Each point is reached from the start by the listed moves, each made once or not at all, plus a little noise. Say if it took an odd or an even number of moves. Then give how often each move was made.

Moves:
(1): [46 37 -9 48  2]
(2): [-62  79  23  -7  12]
Start: [ 32  12  53 -33  11]
Points:
[-34  88  73 -43  22] -> odd (0, 1)
[ 36  15  57 -33   9] -> even (0, 0)

Moves:
(1): [ 53   3  38  -9 -25  -8  -1]
(2): [-10  29   9  15   3   3  25]
(3): [-16 -12  33   7   3  20   5]
(4): [  6 -18   5  44  -4 -33 -19]
Start: [-33  37  11  -9  55  -8  13]
Points:
[-60  55  55  14  61  13  43] -> even (0, 1, 1, 0)
[ -2  39  95  48  32 -28  22] -> even (1, 1, 1, 1)
[-54  35  58  56  57 -18  23] -> odd (0, 1, 1, 1)

Moves:
(1): [ 31  10  13  -7   2   2   0 -26  10   9]
(2): [-14  31  -1  -2   2  -3   3  -3  -1   8]
(3): [-10  -3  41  26  11  -5  26   4  15  -2]
(4): [  2  -1 -21  28  15   4  14   5  23  24]
(5): [ 13  -7  -1 -24  31   0   6   8  -5   0]
(6): [ 13 -12  -4  16   9  30   5   0 -33  -9]
(7): [ -3   1 -21 -18  -8  11  46 -11  -7   5]
(8): [ 25  25   1  -4  -6   0  15  36   8 -28]
Start: [  0  28   4 -31   1   6  -9  15  12 -19]
Points:
[ 53  84  13 -30   8  35  15  21  -7 -40] -> even (1, 1, 0, 0, 0, 1, 0, 1)
[33 90 34 11 26  5 48 31 65 -9] -> odd (1, 1, 1, 1, 0, 0, 0, 1)
[ 55  62 -23 -33   2  25  66  18  46 -10] -> even (1, 0, 0, 1, 0, 0, 1, 1)
[ 45  17  30 -38  46  42  74 -11 -10 -16] -> odd (1, 0, 1, 0, 1, 1, 1, 0)
[29 91 16 -6 18 12 95 21 58 -3] -> even (1, 1, 1, 1, 0, 0, 1, 1)
[22 35 37 16 29  8 31  1 60 11] -> odd (1, 0, 1, 1, 0, 0, 0, 0)

Moves:
(1): [  0   7 -16 -12  -4 -15   3 -17 -17   0 -15   0  12]
(2): [-12  10  -2 -13 -15 -19  36 -16  11 -17  35  -9 -29]
(3): [  4   1   6   6 -14   0  -1 -11   6   0   3   2 -10]
(4): [ 6  0 25 23 -2 13  8  4 -4  6  4 15 -8]
(5): [  6  -1   7  -3 -10  12   2   0 -12  18  11  -2  -8]
(6): [ -2   7  19   6 -16  13   1   3  -4  27 -11   9  24]
(7): [  5 -27  38 -17 -12  16  -6 -14   0  -7  13 -13   1]
(8): [15 -2 -2  1  3  1 -5 18 -1  6 15 12  9]
(9): [  4   8   1   8   1   3  11 -10   7   6   3  -3  -7]
(10): [ 10 -14  15   3   7  -6  -1  10  10  -1 -20 -10  -2]
(11): [ -1 -21 -16 -12  -1   7   0   5   2  11  14  12   7]
Start: [ -9  -7  -5   6 -15  -3  -3 -22  10 -13   4   6  -3]
Points:
[  6 -58  62 -16 -47  24  38 -33  15  -3  60   0 -41] -> even (0, 1, 0, 1, 1, 0, 1, 0, 0, 1, 1)
[-19  27  -2  -4 -47 -18  49 -65   8   4  15   5  -3] -> even (1, 1, 0, 0, 0, 1, 0, 0, 1, 0, 0)
[-12  12  19  24 -31  -7  52 -43  21 -19  46  10 -47] -> odd (0, 1, 0, 1, 0, 0, 0, 0, 1, 0, 0)
[ 12 -26 -18 -31 -35 -22  31 -23   0   5  43   8 -12] -> even (1, 1, 0, 0, 1, 0, 0, 1, 0, 1, 1)
[  3 -27   2  -1 -41  -5  -3 -32   7  28 -25  20  26] -> odd (1, 0, 1, 0, 0, 1, 0, 0, 0, 1, 1)
[ 16 -32  95  14 -64  14  27 -29  28   3  45  13 -20] -> odd (0, 1, 1, 1, 0, 1, 1, 1, 0, 1, 0)
